Each row is a point. Each table stands for the endless flat space through its points: a line for two points, a plane for three, and so on. Write the one point that lies in both, or say that there is none.

First, 2 rows:
[[25 19 11]
 [ 9 23 11]]
Second (2 x 3):
[[ 9 27 -1]
 [25 15 23]]
They share: [17 21 11]

First, 3 rows:
[[  4  10  31 -12]
 [ -8  11  22  -8]
 [-24  25   8 -24]]
Second (2 x 4):
[[ -9  18   9 -27]
 [-13  14  29  -3]]
They share: [-11  16  19 -15]

First:
[[ -1   9   2  -9   9  12  -5  -6]
 [-16  -3  17   0  -9  24 -14 -18]
 [ -3  13  -4  -9  31  12  -7   6]]
Second:
[[-4 15  7 -9 -2  2 -8 -4]
 [-2 11  6 -9 -2  7 -6 -8]]
They share: [  0   7   5  -9  -2  12  -4 -12]

First (3 x 11):
[[ 32 -29 -23 -20   4 -21   0  29 -20  14  -2]
 [ 20 -29 -11 -35   7 -12   0  14 -26   5   4]
 [ 18 -17 -19 -24   8 -15  -4   9 -16  14  -4]]
Second:
[[  0  -2 -15 -21  24 -33 -21   4  -3  32 -10]
 [ 30 -20 -27 -21  -6   3   9   4 -21   2  -4]
 [ 25  -2 -34 -15  14 -15  -2  -8   0  19   4]]
They share: [ 15 -11 -21 -21   9 -15  -6   4 -12  17  -7]

First, 2 rows:
[[-17   0   2   5 -14   7 -22   3 -10  -8 -15 -22  19  -4]
 [ -1  -4  22 -11  10  19 -14  11   6  16 -11  -6  -1  16]]
Second (3 x 14):
[[  6 -18   8  -1 -11  18 -25  13  -1 -12 -16  -8  17  16]
 [-15  15  26  -3 -31   2  -6   3 -16 -16 -30 -29  -7  -4]
 [ -4  -6  14  -1 -17  12 -19   9  -7 -12 -20 -16   9   8]]
They share: no point

First:
[[ 17  -9  -9  -9   3   6  -7  -6  -9  -6  -7  -2  18  11  -3  17 -20   8
  -22   6]
 [ 15 -15  -7  -9  13   8   3 -10 -15   6  -7   0  30  21  -7  23 -18   8
  -28   4]]
Second:
[[ 20  19 -25   9 -10   9  -5 -16 -12 -12 -21   8  25   8   4   4 -19  -8
  -11 -18]
 [ 10  -1   5  -1 -12  -1 -21 -14   4  -8  -5  -6  15  10  10  14 -13  16
  -15   4]
 [ 18 -21 -19 -35  -2  16   8 -16  -1 -21 -20 -13  -7   6 -24  20 -32  20
  -21  10]
 [  9  -7   8 -14  -1 -12 -23  15  -6 -28   1   5  18   7   1  19 -24  20
  -13  23]]
They share: no point

First, 4 rows:
[[-42  27  15  -3 -16   3 -43  33 -14   7 -21  14 -36  35  27  -5   1  10
   -6  -6 -10  -7  11   4]
 [-30  17   8  -2 -17   8 -36  39  -5  -1 -15   6 -20  27  18  -3  -6   9
   -2 -11 -20 -12  13  14]
 [-27  31  16   2 -21  -8 -17  36 -14  -6   9  10  -1  13   9 -13 -25 -13
    5  -4 -33  13  -6  36]
 [-14  13   4   2 -15  -2 -10  29   1  -9  -3   6   4   5  -4  -3 -28 -17
   -2   3 -26  -4  -1  36]]
Second, 5 rows:
[[-31   2   4   8 -15  12 -21  27   7  18  -1 -10  -8  15   8  -7 -19 -15
  -26  26 -14 -28  15  16]
 [-23  -2  24 -18 -17  18  15  31  15  14 -21  -2 -20  15  40 -25 -13   1
    0  44 -32 -22   3  16]
 [-21  11  10  30   2  -1 -43  31 -11   5   7 -12   0  12 -11   8  -8 -29
  -35  15 -17 -22   7   9]
 [-22  23  -5  10  -4  -9 -47  13 -14  -9 -12  19   0  -4 -26  20 -23 -27
  -28 -15  -6 -13   2  16]
 [-18  19   7  16   4  -7 -43  23 -16  -7  -6   9   0   0 -18  16 -13 -27
  -28  -3 -16 -13   0  12]]
They share: no point

First:
[[  3   9   0   4  -2  -5  10   7  19   3 -14 -18   9 -10   1   8   8  -1
    9  -6   2 -10 -25 -15]
 [ 15  25  -6  32 -17 -27   0  13   7   2   6 -18  19  -3  20   0  19  15
   25  -4  -1   2  -7   3]
 [  9  20  -3  30 -32 -19  11  28  13   4  20  -9  35   1  18  -2  24  28
   29  -8 -13  14  11   3]]
Second:
[[ 10  16  -5   8 -17 -16  -2  13  22   7   1 -14   9  -5  17  -6  20  11
   16  -4  -5  -6 -15 -10]
 [ -6   2   0  30  -1   0  20  30  12   3 -11  -7  31 -19  -6  14  11  12
    8   6  16   2  11   1]
 [ 14  26  10   9  -8  -7  -1  25  31   8  17  -6  10  -8  26 -11  32   1
   18   0   6  -8  -2 -16]]
They share: no point

First:
[[  6  13   7 -13  12  -4  -1   2  22   9 -17 -23   1  -1   4  -8 -16 -20
  -13   3  16  12  20  -6]
 [ 26  21  -9 -17  -8  -8  -1  -2  14   5   3  -7  -3  11   4 -32 -28   0
  -13  -5  12  24  20   2]]
Second, 4 rows:
[[ -3  37 -15 -25   0   2   7  10  29   1 -22 -20   1  12   4  -6 -12 -32
  -18  13  22   9   6   6]
 [ 24  -5  21  -1  15 -10  -5  -8   5  10   2 -20  -5 -12   1 -21 -30   4
   -9 -14  13  18  33  -9]
 [  9  21   5  -9  20  -6  31  -2  -7 -11 -18  -8   1   8  12  -2 -24 -12
   -6  -7  26   9   2  30]
 [  8  21   2 -11  11  -2  13   1   6  -4  -9 -19  -5  -1   2  -9 -25 -13
  -13  -4  25   9  13  12]]
They share: [ 11  15   3 -14   7  -5  -1   1  20   8 -12 -19   0   2   4 -14 -19 -15
 -13   1  15  15  20  -4]
